Each row is a point. Examples show where two turns around zero, p and q, send a point. Where does a point land after both, in the order given? Backwards means that the second turn is done in reverse. Each puzzle has new turns, and all numbers are rounded.
In the rows, 100 means zero.

Turn p:
115  68 -> 133  88
53  84 -> 78  56
132  147 -> 90  156
Turn q:
63  131 -> 52  95
149  123 -> 118  151
130  70 -> 142  101
59  76 -> 89  54
Where do these land?
q, then p: 143  75 -> 125  143
q, then p backwards: 42  98 -> 42  97
q, then p backwards: 79  144 -> 78  144
q, then p backwards: 107  125 -> 107  125
p, then q backwards: 130  59 -> 129  58

Turn p:
85  83  47  97 -> 104  103  43  98
66  120  88  106 -> 64  102  83  114
85  127  47  137 -> 88  119  56  152
94  121  159  58 -> 68  106  156  61
129  60  148  103 -> 137  64  142  81
167  84  151  69 -> 151  109  164  60
75  105  60  130 -> 88  97  57  134
Turn q:
90  33  76  95 -> 124  45  72  72
126  92  123  127 -> 134  110  127  96
99  167  152  121 -> 74  149  162  127
133  172  108  123 -> 101  167  120  145
80  61  78  78 -> 95  61  70  78
101  47  83  51 -> 100  74  56  46
71  128  79  105 -> 73  94  92  136
Where do these land?
q, then p: 52  123  61  114 -> 99  53  68  137
p, then q backwards: 135  158  60  82 -> 155  158  102  89
p, then q backwards: 105  80  120  83 -> 100  74  120  98
q, then p: 145  135  64  52 -> 73  162  62  128
q, then p: 72  74  151  83 -> 79  76  118  45
p, then q: 111  57  97  135 -> 153  93  88  85
p, then q: 80  74  147  150 -> 139  53  131  68

Turn p:
75  112  93  105  85  122  101  77 -> 86  100  86  123  102  121  99  74
72  135  88  86  138  122  95  126 -> 75  117  77  108  142  121  106  135
76  24  83  86  91  113  110  126 -> 89  18  105  72  107  107  89  101
141  122  100  108  70  135  121  122 -> 138  102  104  129  69  134  97  129
161  120  116  121  99  40  109  63 -> 147  150  107  94  63  43  112  83
85  73  88  118  103  106  103  71 -> 105  77  97  104  116  95  102  62
126  85  91  95  99  79  62  126 -> 110  107  121  66  100  90  62  118
87  109  99  81  88  89  116  80 -> 85  103  77  98  80  98  113  86
73  133  112  108  94  103  113  130 -> 72  105  94  137  98  100  101  131
104  89  131  94  132  91  69  79 -> 91  123  133  72  121  91  118  82
Turn q:
83  140  105  121  106  85  46  95 -> 113  143  98  105  117  101  51  127
140  115  78  108  87  59  115  64 -> 101  142  95  70  82  66  109  61
112  93  130  106  109  81  92  78 -> 121  106  134  84  102  86  93  96
92  61  78  87  73  96  120  102 -> 64  66  93  100  85  82  107  83
106  91  86  80  95  64  151  109 -> 71  99  97  81  84  71  149  100
79  77  62  111  122  95  143  106 -> 90  80  73  125  111  62  139  97
90  111  106  80  104  108  106  91 -> 91  100  104  90  121  114  108  101
105  111  116  92  108  129  79  86 -> 118  99  106  95  119  131  84  93
100  122  160  120  78  160  65  118 -> 120  103  138  135  92  175  65  109
94  80  79  96  119  124  83  151 -> 111  62  62  117  88  113  96  133
Where do these land?
q, then p: 63  63  78  86  123  74  125  76 -> 85  81  85  70  116  41  118  99
q, then p: 62  111  125  90  88  102  106  74 -> 72  110  118  108  131  96  130  103
q, then p: 67  139  99  83  71  99  53  69 -> 59  143  105  93  150  127  88  102
p, then q backwards: 111  112  77  78  129  105  91  136 -> 85  125  101  72  128  91  72  116
q, then p backwards: 119  85  127  150  84  82  117  81 -> 123  98  139  139  76  81  94  77
q, then p: 128  115  78  80  74  153  80  108 -> 114  90  85  102  115  160  82  66
q, then p backwards: 122  76  112  149  118  140  100  110 -> 128  94  93  145  72  128  131  87
q, then p: 109  84  129  125  88  85  109  80 -> 93  118  128  106  74  82  116  86
p, then q: 132  74  99  81  132  78  121  111 -> 90  85  94  58  74  97  135  111
q, then p backwards: 105  104  102  91  79  88  84  138 -> 103  112  102  72  73  95  102  126
p, then q backwards: 80  138  74  87  114  93  113  119 -> 75  126  63  96  109  95  91  124

Turn p:
96  69  48  118  77  70  125  74  66  84  59 -> 108  93  37  143  69  67  137  80  97  93  100
118  94  136  61  108  119  113  166  88  94  131 -> 122  75  118  34  104  140  97  111  67  107  76
64  102  120  110  51  103  135  94  129  143  124 -> 89  105  113  87  111  119  154  142  149  89  125
80  116  114  77  112  145  129  89  145  111  131 -> 88  146  119  69  132  142  104  108  115  71  110
84  159  115  111  138  117  111  131  131  67  139 -> 84  138  128  55  133  84  67  143  75  74  81
75  74  108  139  56  133  121  104  166  126  91 -> 84  83  113  110  104  125  124  126  166  34  106
141  125  47  101  107  85  55  92  65  103  89 -> 99  103  72  129  58  84  47  95  77  138  119
127  99  62  89  119  76  62  71  107  89  74 -> 102  106  74  124  90  75  54  59  109  116  111
68  24  87  138  82  110  123  77  95  166  84 -> 81  57  71  164  120  143  159  102  132  83  118
105  113  93  89  130  50  76  107  87  95  75 -> 96  92  82  103  107  64  74  84  97  144  76
76  92  66  91  89  87  52  79  66  81  62 -> 61  90  86  126  61  67  101  53  89  119  106
123  123  166  91  114  132  118  121  76  101  99 -> 132  111  153  87  101  132  106  115  74  114  58
128  103  80  86  104  61  79  75  87  70  83 -> 122  106  81  109  84  58  78  65  95  123  107
113  105  158  101  114  112  99  120  90  70  159 -> 130  91  156  61  129  101  98  116  55  94  107
Turn q:
82  87  95  91  140  97  105  62  111  66  93 -> 70  91  86  106  115  118  94  65  142  86  97
146  58  119  100  73  81  68  154  168  125  45 -> 173  95  149  84  119  67  97  125  118  123  19
109  95  115  75  98  104  59  70  92  95  79 -> 133  108  91  85  82  101  96  57  121  101  100
89  135  45  101  120  138  107  93  89  117  112 -> 84  123  68  92  120  141  80  124  92  120  138
129  105  86  116  123  48  54  103  148  124  92 -> 111  107  125  95  129  51  60  92  129  153  85
136  41  110  109  79  84  53  94  125  109  110 -> 156  66  109  106  90  55  99  105  144  113  92
120  64  162  137  78  107  132  77  58  153  80 -> 131  69  60  126  94  71  173  81  50  113  78
84  87  113  68  96  67  75  83  143  133  107 -> 103  110  135  98  82  88  119  86  145  146  92
62  103  99  120  93  135  142  140  76  83  117 -> 72  80  101  121  90  141  105  138  57  70  103
75  149  97  110  87  111  113  61  101  64  118 -> 72  144  92  139  94  114  92  85  101  71  132
85  128  38  74  98  75  121  74  85  72  108 -> 44  141  71  76  89  99  81  113  126  82  121
118  122  114  86  111  131  145  138  72  80  130 -> 85  88  118  79  122  120  118  117  54  55  132
66  125  109  113  103  122  126  150  31  78  110 -> 67  78  96  94  74  134  86  111  23  65  112
Where do these land?
q, then p: 104  134  124  69  127  133  73  143  116  107  61 -> 118  128  149  116  86  145  85  65  81  128  82
q, then p: 138  142  131  106  75  133  93  65  116  132  133 -> 151  130  104  107  125  99  85  159  71  117  124
q, then p: 82  76  110  135  48  49  133  57  73  107  130 -> 97  80  52  102  94  40  150  150  123  86  112
p, then q backwards: 114  65  106  99  130  63  71  74  113  88  97 -> 131  99  121  131  140  92  70  76  108  94  102
p, then q backwards: 137  68  98  70  64  83  161  71  135  54  128 -> 177  91  113  53  69  140  79  60  80  87  91
p, then q: 132  117  63  137  80  51  125  74  95  102  61 -> 98  125  96  111  122  39  62  151  99  116  80
q, then p: 84  132  77  111  143  84  114  114  93  145  76 -> 47  109  90  120  107  134  109  100  92  147  90
q, then p: 136  103  82  63  65  94  94  134  102  131  114 -> 130  92  99  43  90  117  95  114  104  139  85
p, then q: 76  83  104  71  109  110  75  115  48  45  138 -> 74  83  63  68  46  95  139  69  90  86  127
q, then p: 79  84  113  127  137  130  95  113  70  96  77 -> 88  85  90  143  85  126  105  65  74  83  109
q, then p backwards: 56  98  77  81  86  123  112  68  136  101  88 -> 95  115  94  89  90  125  126  81  114  153  70
q, then p: 66  151  158  72  85  139  93  138  100  70  117 -> 128  119  184  103  75  106  133  102  54  86  102
q, then p: 63  79  82  120  121  117  80  114  132  81  120 -> 77  60  132  113  113  118  81  100  112  64  101
q, then p backwards: 133  69  76  141  129  91  79  120  71  140  60 -> 127  90  89  89  142  36  103  152  80  95  100

Turn p:
108  104  103  117  138  91  91  81  127  116  152  176 -> 33  102  77  104  167  107  85  74  124  91  81  83
104  132  104  95  78  92  124  126  69  119  81  79 -> 128  83  97  88  80  102  131  129  122  126  100  121
120  93  64  89  117  70  84  108  121  91  103  121 -> 92  104  68  90  125  94  88  89  93  62  110  126
96  108  108  119  65  125  114  99  116  87  80  97 -> 123  120  109  116  71  114  92  85  124  112  94  97
87  114  83  74  118  109  113  93  106  114  113  93 -> 76  107  83  103  96  96  124  109  94  104  126  91
105  66  85  89  131  130  111  126  99  103  118  105 -> 73  68  86  112  86  123  99  105  84  69  109  81
129  79  80  136  91  114  102  70  124  94  102  94 -> 112  117  88  147  105  110  90  71  82  94  77  104
79  75  106  121  87  121  93  124  116  81  94  77 -> 118  94  119  118  63  89  80  93  106  77  97  80
83  133  130  96  129  72  121  110  87  80  46  109 -> 107  127  129  41  94  110  137  115  121  84  83  110
88  125  108  107  78  123  85  100  61  94  106  77 -> 133  97  117  110  101  100  97  136  106  129  111  78
117  89  118  79  111  114  93  101  110  91  101  128 -> 84  97  92  76  104  126  81  82  93  98  100  87
85  85  104  103  73  91  78  77  81  114  86  105 -> 98  108  124  104  101  88  71  114  89  125  94  122
94  94  96  86  86  68  122  78  90  88  122  69 -> 111  90  123  111  111  79  129  82  82  112  129  118
106  102  113  89  98  80  67  108  92  126  95  72 -> 113  86  89  78  96  64  93  117  80  116  89  103
Turn q:
101  76  81  82  89  112  105  105  86  133  73  98 -> 109  104  98  109  130  96  131  86  111  117  126  115
78  135  118  155  79  88  105  105  138  65  85  79 -> 112  100  114  122  50  160  83  106  115  76  72  87
98  134  142  139  124  93  94  112  130  94  88  60 -> 104  98  113  96  97  153  75  124  123  98  44  90
136  87  87  64  109  92  102  91  111  98  90  94 -> 99  102  73  89  105  71  96  111  132  113  113  113
109  87  125  74  96  99  107  81  80  85  108  84 -> 109  126  83  65  94  89  106  109  93  114  102  89
109  68  83  93  112  87  124  103  91  103  117  92 -> 101  95  89  98  106  66  133  113  106  92  97  90
80  99  142  136  114  97  96  108  141  65  84  101 -> 87  76  127  81  59  145  92  108  119  100  77  83
105  110  96  80  111  106  131  103  90  106  92  116 -> 99  104  95  82  121  89  101  82  112  75  111  101
72  120  97  106  89  63  63  85  80  124  113  140 -> 78  103  104  133  97  86  78  49  63  121  88  87
101  95  89  77  94  103  88  128  83  89  111  103 -> 84  113  101  95  98  83  112  104  84  97  103  132
128  94  83  125  108  133  103  96  81  84  90  92 -> 147  82  114  91  103  93  99  117  97  92  107  119
122  88  95  88  80  116  102  101  94  123  126  118 -> 94  114  113  109  119  72  97  113  89  102  132  95
60  107  61  81  95  111  79  81  95  130  121  123 -> 77  81  74  130  122  98  99  76  55  103  128  100
Where do these land?
q, then p: 92  68  149  79  117  94  99  94  127  102  98  108 -> 75  97  95  93  54  68  110  103  92  118  127  92
p, then q: 106  76  63  103  128  80  92  61  64  82  121  83 -> 118  86  130  62  106  75  108  89  72  78  54  97
q, then p backwards: 114  112  144  100  113  102  65  128  127  100  85  117 -> 76  82  131  99  79  101  98  93  82  114  84  151
p, then q backwards: 87  138  109  105  79  116  123  100  90  82  86  120 -> 114  90  127  103  77  103  112  106  118  107  62  81
q, then p: 109  115  80  116  86  104  120  93  121  113  73  128 -> 105  109  102  122  119  89  86  62  90  94  88  73
p, then q: 89  131  100  121  107  122  118  111  111  110  85  85 -> 109  116  100  123  95  122  102  110  131  74  107  104
p, then q backwards: 88  51  95  87  108  81  62  82  67  119  101  85 -> 109  104  94  108  115  128  58  112  84  96  152  123
q, then p: 82  84  113  97  113  87  98  138  109  95  109  114 -> 83  109  138  88  74  97  105  97  115  104  108  103
q, then p: 116  107  93  93  86  130  124  119  106  82  80  99 -> 99  95  88  91  116  119  90  69  119  94  119  79
p, then q: 93  126  85  103  68  97  108  94  133  84  80  91 -> 102  110  94  127  93  92  52  102  111  84  110  88
q, then p backwards: 106  56  105  118  99  94  86  86  73  101  145  87 -> 90  109  115  100  117  105  81  82  77  124  102  43
p, then q backwards: 98  94  72  81  113  109  80  85  72  116  151  92 -> 93  85  75  90  102  128  84  82  116  138  141  105
p, then q: 121  143  93  97  84  84  125  109  100  115  85  91 -> 93  95  99  117  118  79  94  96  134  71  130  95
